Each row is a point. Each copy is the shape, with its points in the same order, stretched, turned, moved and blurred by noise. Say if it was mirrored as well.

Shape (6 x 3)
0:  77 -16 -13
1:  44   0  25
2:  -5 -17  21
3: -23 -31 -21
4: -21  10  50
5: -12  14  12
Copy 1 (6 x 3)
0: -54 -35 -76
1: -21 -53 -40
2:  25 -15 -14
3:  29  34  -4
4:  35 -40  14
5:  11 -12  15
Copy 1 is: mirrored
Copy 2 (6 x 3)
0:  37 -38  73
1:  -5 -27  31
2: -22  14  17
3:   5  56  32
4: -49   9 -20
5:   0   8 -10
Copy 2 is: mirrored

Shape (8 x 4)
0: -22  -1 -42  -6
1: -22   8  35  19
2: -89  18 -20  23
3:  -7 -14   0  -3
4:  27  45 -21  19
5:  13  29 -13   2
6:   4 -48  -6  36
7:  80  33 -31  11
Copy 1 (8 x 4)
0: -20  -8 -27 -27
1:  -9   2  48  21
2: -96   2  13 -20
3:  12 -15  15  -9
4: -12  39 -32  25
5:   1  27 -23  11
6:   7 -61  20  20
7:  48  33 -56  41
Copy 1 is: only turned
Copy 2 (8 x 4)
0:   3  17 -51 -17
1:   2 -46  12  -6
2:  52 -30 -44 -45
3: -18 -16 -16  -7
4:  11  24  -8  41
5:   2  21  -6  16
6: -39 -62 -39  26
7: -24  47  -8  76
Copy 2 is: mirrored

Shape (12 x 6)
0:  42 -12  30  16  -6 -15
1: -17  19  18 -15  41  49
2: -12 -37  11 -34 -37  35
3:  37  21  23 -59 -29  -5
4:  36  -4  46 -35 -22  58
5:  32 -16  -6  -7  22   1
6: -41 -10  61  -4  36 -31
7:  -3 -30 -33   7 -26 -29
8: -10 -36 -19  20  17  -9
9: -47  19 -25  19  -9 -14
10: -50  52 -32 -41  31  16
11:  -4   0 -21  26 -10 -12
Copy 1 (12 x 6)
0:  52 -29 -11  18   5  13
1:  -5  38  49  18  50  12
2:  -6  26 -16 -53  15  54
3:  63  20  41 -53  -4  13
4:  54  12  12 -19  42  80
5:   4 -29  28 -12  -1  11
6:  13  22 -46  10  81 -49
7: -28 -12 -16 -23 -54  -8
8: -39 -20 -15   6  -9  -9
9: -34  58  -9  10 -33 -35
10: -42  85  74 -21  -3 -45
11:  -4   7  -1  15 -34  -9
Copy 1 is: mirrored
Copy 2 (12 x 6)
0: -10  51 -13  25  -9  31
1: -10 -33   7 -17  70  33
2:  63  -6 -31  -7  47  28
3:  26  59   0 -36 -13  43
4:  27  32 -16  -4  49  91
5:  12  -3  25   9   3  24
6: -24  44   1  12  64 -55
7:  49  -9 -25  -4 -25 -15
8:  16 -30   0  17  13 -14
9:  10 -30 -48 -32   7 -17
10:   8 -61  17 -68  32  -1
11:   7 -11 -32  -4 -13  11
Copy 2 is: mirrored

Shape (12 x 9)
0: -41 -54 -67  27   7  64 -46  25  -1
1:  48  56 -29 -12   4 -12  -8 -10   2
2:  30  18  -9 -47   1  -6  29 -28 -36
3: -13  -6 -26   4 -33  60   6   6  22
4: -63  -6  -2  16 -17   9 -19   5   9
5:  26 -19 -21 -27 -29 -39  12 -15   3
6:  32  19  -8 -47 -49 -12 -15  11 -14
7:  28  14 -16 -43  -4 -23   9  20  19
8:  23  17  -4 -78  -3 -19  -4   6 -25
9:  79  12  32 -50   3 -17 -17 -25 -18
10:  30  29 -20 -60   0   0 -11 -35  42
11: -40 -43 -16  23   5  43   2  51  16
Copy 1 (12 x 9)
0: -19   5 -41 -11 -87 -11 -75 -44 -13
1:  35   8  17   0  26 -34   1  44   5
2:  27 -29   5 -39  20  32  24  45  -2
3:  -6  25 -10  -1 -50  29 -39  -6   2
4: -39  19   5  -1 -46  -1  -5 -20 -45
5:  40 -13  12  -3 -29 -13  53  15 -15
6:  18 -11  49  -9 -34 -18  28  41  11
7:  55   3  33  -2   3 -17  12   7 -12
8:  37 -20  42 -44   9  -4  31  25  -6
9:  25 -29  26 -22  13 -24  55   7  48
10:  43  54   5 -35   8 -12  38   4  -6
11:  -4  -2  -3  18 -58  15 -66 -57 -15
Copy 1 is: mirrored
Copy 2 (12 x 9)
0: -56 -72  20 -35 -30 -16 -62 -47  27
1:  23  59 -16  12 -19  -2 -16   4 -29
2:  48  46 -22  -3  31 -22  -2 -54 -17
3: -21 -39   9  -8 -19  29  -2 -43  -4
4: -39 -48  -8 -46  -1  -6   8   1  11
5:  34  30 -36 -39 -30  -8  11 -44  35
6:  48   6 -45  -1 -32 -32  16 -31 -19
7:  35   9 -34   4 -16  10  -2 -15  23
8:  48  10 -52  10  19 -45   5 -31  -8
9:  48  63 -14  40   6 -50  36 -33   1
10: -22  32 -56  31  -2  12  10 -41  16
11: -17 -77  20 -18 -12  28 -29  -9  43
Copy 2 is: mirrored
Copy 3 (12 x 9)
0:  21 -21 -50 -11  17  30  32  57 -40
1: -40  79   2 -19  -8   2  35 -29  24
2:  11  52  32 -70  13  -7  25 -29  18
3: -16 -26 -10 -13 -27  13   5  26 -12
4:  33  -7 -25  27 -18 -20   0  20 -15
5: -12  16  -8 -37  33 -41   5 -34  24
6: -23  57 -11 -59   3 -41 -11 -19  10
7:  -7  49 -14 -48  18  -4  -3 -24  57
8:  22  76  -2 -92  24  -9  -2 -30  29
9: -22  84  31 -53  42   0 -17 -46  15
10: -12  44 -12 -48  -7  33   4 -64  24
11:  24 -27 -24   7  16  15  -5  63  15
Copy 3 is: mirrored
Copy 4 (12 x 9)
0:  -19  -23  -52 -110  -56    8    7  -65  -14
1:   23   30   15   -3  -10  -58  -42   39    2
2:   28   -3   58   13   21  -28  -54   28  -31
3:    1   14    4  -60  -74   24   17   -7  -38
4:  -24  -14  -21    5  -43    0   26  -34  -37
5:  -22  -34   59   -3   -9  -10  -19   49   14
6:  -30   10   27  -19   16  -44   -5   68  -43
7:    4   13   47  -15   22  -24    5   43  -10
8:   -1    4   48   -2   54  -43  -17   43  -43
9:   -1   35   19   24   39  -12  -78   70  -15
10:    0   65   65  -12   -9  -27  -45   26   -2
11:   15  -25  -35  -61  -37   36   48  -39  -17
Copy 4 is: only turned
